Each row of a before or after table is a point. The points were changed in one or more steps. Then noise was added and the rows were shuffled. The steps act on columns, c1 being the first. What was done? A step turns or swaps two columns, mirrors them in a line or flattens them onto one, adds a multiple of one to another, or multiplies or shifts one. Angles are multiples of 10 degrees, from the lower column toward the higher: turns from -170 to 170, lines from 10 to 170 but not 90. Use the fewest steps. Two steps may share a column if one is a turn and the other turns, adds or multiplies; they go together, in the order done. Otherwise the lowest column goes first.

Before:
[[  8  38  20]
 [-10 -25  45]
 [  6   5   9]
 [ 34 -38 -49]
 [ -8  15   2]
 [ -2  -6  26]
 [  8 -10  26]
 [ 10 -24 -20]
 [  8  -3 -24]
 [ -1  22   3]
 [ 27   8 -19]
 [ -3  22  19]]
After, 12 rows:
[[ 14 -16  15]
 [ -4   7  22]
 [ 49  12 -32]
 [ 25  -2 -24]
 [-29  25  61]
 [-23   9  32]
 [  8  -2  22]
 [-17   9  21]
 [  5  25  23]
 [ 15   3  32]
 [-17   3   3]
 [  7   8 -17]]
Steps: turn c1 and c2 by 60 degrees; add 1.5 times c2 to c3

Before:
[[ -3   1  -8 -14  -5  20]
 [ -7  -8   3 -10 -23 -10]
 [ 22   3   9 -21  -6 -10]
 [ -4  -9  11  -2 -16  -6]
 [ 39  -6  11  -2  -2   1]
 [ -2   0  11  -6 -18  -6]
 [ -4  11 -11 -29   0  -7]
 [ 33  -9  -2 -11  -9  -6]
 [ -7  26  -2  -9   3 -15]
 [ -2  60  13  -7 -23 -13]
 [ -7  -1  11 -26  -1 -12]
 [ -4  -7   8  -5   3  38]
 [ 17   3  -2 -11   0  -1]]
After (13 x 6):
[[  5  23 -25  -8  -7  10]
 [ -3   2   1 -13   2 -22]
 [ -4  -2  -1  -5  26 -29]
 [ -4  -2 -20  -1  -2   6]
 [ 29 -16  -8 -11  -9   3]
 [ 36 -18  -8  -1   8   5]
 [ -1   1 -21  -7  -2   6]
 [ -8   1  -7 -26   1  14]
 [ -2  13   2  -8  -7  11]
 [ -3   6   7 -29 -13   4]
 [ 16  -4   1 -11  -1   0]
 [ -8  -2 -20  -9 -13   5]
 [ 22  -6 -10 -22   0  11]]
Steps: multiply c2 by 0.4; turn c1 and c2 by -20 degrees; turn c3 and c5 by -120 degrees; turn c5 and c6 by -150 degrees

Before (9 x 8):
[[ 12  -4  -1   1  -9   1  -3  -2]
 [ 11  35   0   1   2   0   7 -24]
 [  4  14   1  -6  -2  10   4   0]
 [ -3  -5  -6  -6   1   3   4  -2]
 [  6  -5   2   2   5   9  -2  -4]
 [ 12   2   1  -5   5  -2   1   0]
 [ 14  -3  -2  -5  -1   0 -24 -10]
 [  2  -1   9  -7  -2   2   2  -4]
 [ -8  18   4   4   2   2   5   0]]
After (9 x 8):
[[  6  -6  -2  -5  -3   0   4  -5]
 [ -1  -5  15  -3   0  -1 -25 -25]
 [ -9  -7   0  -1  -1  -3   2 -10]
 [ -3  -5  12   2  -1   5   1   0]
 [ -1   1  12  -4   4  -8  -3  -5]
 [ -3   4  -9  18  -3   1   5   0]
 [ -2   1  11  35  -1   2   7 -60]
 [ -2  -6   4  14  -8  -7   4   0]
 [ -3   2   5  -5 -10   0  -2 -10]]
Steps: turn c1 and c3 by 100 degrees; swap c2 and c4; turn c5 and c6 by 120 degrees; multiply c8 by 2.5

Before, 9 rows:
[[ 21   7  22   5  -8 -14  39 -16  -1   3   5]
 [ -4  12  18  28 -12  -2  -4  -6  16 -10   4]
 [ -7 -10   0   2  -8 -15 -15 -15 -11   1  -3]
 [  7 -26  25  -4 -17   8  10  -6 -11 -60 -11]
 [ 13   5 -12  11 -11   8 -17   3   1   9 -10]
 [-10  -7  24  23 -16  11  -9  41 -13 -12  -7]
 [-13 -26 -43  12 -12  -1 -11 -16  -8 -29  -4]
 [ 28   3  19  10  34 -12 -19   9  -3   5   5]
 [ -9 -22  10  28   1   3  -7 -17  10   9   9]]
After, 9 rows:
[[ 20  -4 -13  11 -11   8 -17   2   6   9  -9]
 [-14   6   9  28   2   4  -7 -17 -30   8   8]
 [-20  24 -42  11 -13  -2 -12 -15 -24 -30  -4]
 [ 45  -1  20  10  35 -12 -18   9   5   5   5]
 [-12  17  -1   3  -8 -16 -15 -16  -6   1  -3]
 [ 33  -2  23   5  -9 -14  39 -15   9   4   6]
 [ -6 -22  18  27 -11  -2  -4  -6   6 -11   4]
 [ 11  25  25  -3 -17   8  10  -6 -24 -62 -11]
 [-15  16  25  23 -17  11  -9  40   0 -13  -8]]
Steps: multiply c1 by 1.6; multiply c2 by 1.3; turn c2 and c9 by 120 degrees

Before (12 x 14):
[[  6  29  42 -19   5  31  13 -20  14  37   2  -5  31  11]
 [ 16  -6  15  18  12 -12 -23  10 -59 -36   7  25   7  56]
 [ 35 -48  34   1 -41 -12   9  -8 -35   5  20  -3  -4   6]
 [ 11  12  36  17   0  -1 -11 -33  23  40 -15  31  28  -2]
 [ 14  36  23   7 -20  -7  19 -27  28  31 -43 -14  41  -2]
 [  6  17   6  -1   2 -11  24 -43 -15  42 -11   9  41 -14]
 [  7  33  35  11 -11  -9  -4  -8 -15  60  -8 -13   8  -8]
 [ 38 -22  -1  20 -49  18 -17 -33 -49  -5  24   2 -12  24]
 [-11   0  -4 -12  -7  -5 -41  20 -23  -7   6  23  27  28]
 [ 17 -28 -18  24  33   1 -36  21 -37 -21   4   0   5  23]
 [ 26  25  20 -12   2 -27 -12 -42  17  27   8  -8  27  15]
 [-16   5  26  -3  -3 -11   4 -58  10  45 -33 -13  16  15]]
After:
[[ 10  32  35   6 -11  -8   8  -7 -15  59 -10 -12   8  -2]
 [  9   0  -4  35  -7  -4 -26  21 -23  -6   6  24 -10  38]
 [ 22 -23  -1  22 -50  17  13 -34 -49  -5  25   0 -37 -18]
 [ 37  36  23 -15 -20  -8  13 -27  28  30 -44 -15  13  18]
 [ 38  24  19   7   3 -27 -16 -43  16  27   8  -9 -11  10]
 [ 27  12  36  16   0  -2  12 -33  23  40 -15  30   8  12]
 [ 25  29  42 -19   5  32 -13 -20  14  37   2  -6   1  23]
 [ 24 -48  33  -8 -40 -12   5  -8 -35   4  20  -4 -18 -19]
 [ 31  17   6 -23   2 -11   7 -43 -14  42 -11  10  26  16]
 [ 16  -6  14  29  11 -12   9  11 -60 -36   8  25 -50  24]
 [ 16 -29 -18  41  33   1  10  21 -35 -20   5   1 -23   5]
 [ -3   4  24  -4  -3 -10  -2 -60  10  44 -33 -13  -2  27]]
Steps: turn c1 and c13 by -40 degrees; turn c13 and c14 by 60 degrees; turn c4 and c7 by 70 degrees
